Every row gives one point. The ring and each string are closed loops that go straight from each point to the next, and from the last back to the first. Before rounding, they use only three directions, however many columns there are. Count how often each string passes through the ring. Passing back the other way cancels.
(in the rows, 128 means zero)

Ring, 6 rows:
[[169 142 128]
 [113 157 160]
 [ 79 153 150]
 [ 96 135 118]
 [136 119  96]
 [179 123 100]]
String, 7 rows:
[[157  98  92]
 [138 110  85]
 [147 128  78]
 [166 133  83]
 [205 123  76]
 [205  99  98]
 [172 105 104]]
Times through: 0

Ring:
[[176 140 125 140 138 163]
 [145 170 135 126 143 156]
 [ 87 169 141 101 145 117]
 [ 68 134 135  94 140  88]
 [ 78  85 131 105 131  75]
 [115  50 133 130 122  86]
 [162  54 129 150 122 119]
 [186  95 121 151 129 151]]
String, 31 rows:
[[ 87 106 168 127 130  98]
 [111 108 128 115 134 106]
 [100  96 106 100 135  89]
 [101  83 102 100 133  83]
 [112  87 124 117 130  98]
 [116  96 153 134 129 110]
 [112  46 160 145 119  88]
 [131   7 138 148 113  81]
 [151  23 117 143 118  97]
 [153  69 102 128 128 113]
 [149  82 119 133 129 120]
 [183  67  85 132 128 129]
 [221  49  95 160 122 150]
 [207  72 126 167 124 157]
 [174  93 162 168 125 151]
 [139 109 153 143 130 131]
 [152 119 111 124 136 135]
 [183 139  90 124 141 160]
 [177 151  95 122 143 162]
 [148 140 119 123 139 143]
 [137 139 136 128 138 139]
 [138 148 110 112 142 137]
 [134 198 106  99 152 154]
 [109 215 137 102 153 151]
 [ 89 193 170 114 146 135]
 [ 91 158 169 121 140 122]
 [108 133 138 115 138 117]
 [100 147 102  89 145 109]
 [ 67 158 103  71 148  91]
 [ 27 151 138  73 144  68]
 [ 47 121 160 100 136  75]]
Times through: 2

Ring:
[[169 149 138 153 142 149  93  79 118 135 156]
 [191 167 132 145 148 131 118  69 129 129 138]
 [163 150 148 111 129 127 155  85 131 129 103]
 [109 108 165  88 102 152 172 111 126 135  82]
 [ 94  85 159 105  99 184 151 115 121 137  97]
 [104  90 152 127 109 191 120 109 116 139 125]
 [136 120 147 145 127 170  95  95 113 139 151]]
String, 30 rows:
[[210 164 106 177 162 159 100  53 134 123 154]
 [150 133 143 132 129 155 124  88 123 133 128]
 [134 134 163 116 120 137 122 101 115 140 129]
 [153 131 138 140 132 162 117  86 124 133 133]
 [168 134 123 166 143 176  93  75 123 131 155]
 [155 127 131 169 139 180  75  83 115 136 169]
 [150 119 129 163 136 187  90  84 119 134 156]
 [141 120 139 141 127 173 113  91 121 134 135]
 [121 118 162 117 115 153 122 106 114 140 127]
 [ 99 109 178 109 106 152 112 119 104 147 133]
 [109 102 159 135 114 179  95 109 107 144 148]
 [131 103 133 163 128 201  84  92 115 137 159]
 [152 117 124 161 135 191 101  82 124 131 146]
 [136 122 148 133 124 163 115  95 118 137 134]
 [128 125 161 120 119 149 118 102 114 140 131]
 [161 131 129 155 138 172 104  79 124 131 145]
 [181 146 121 172 150 168  85  69 123 131 163]
 [213 171 110 192 168 156  65  53 123 129 185]
 [195 153 112 172 155 166 100  61 131 126 152]
 [155 141 146 130 131 145 121  87 122 134 131]
 [147 146 160 116 126 127 125  95 117 138 128]
 [192 178 143 135 147 110 118  71 125 131 139]
 [161 160 160 113 130 111 130  89 120 136 125]
 [222 191 121 149 161 114 125  53 137 123 135]
 [220 178 111 158 161 135 126  51 140 121 134]
 [196 158 116 155 151 152 126  61 137 123 130]
 [143 135 154 118 124 141 132  94 121 135 120]
 [151 154 165 109 126 114 132  95 118 138 123]
 [194 179 141 136 148 111 117  70 125 131 140]
 [249 193  92 192 180 143  94  34 140 118 164]]
Times through: 3
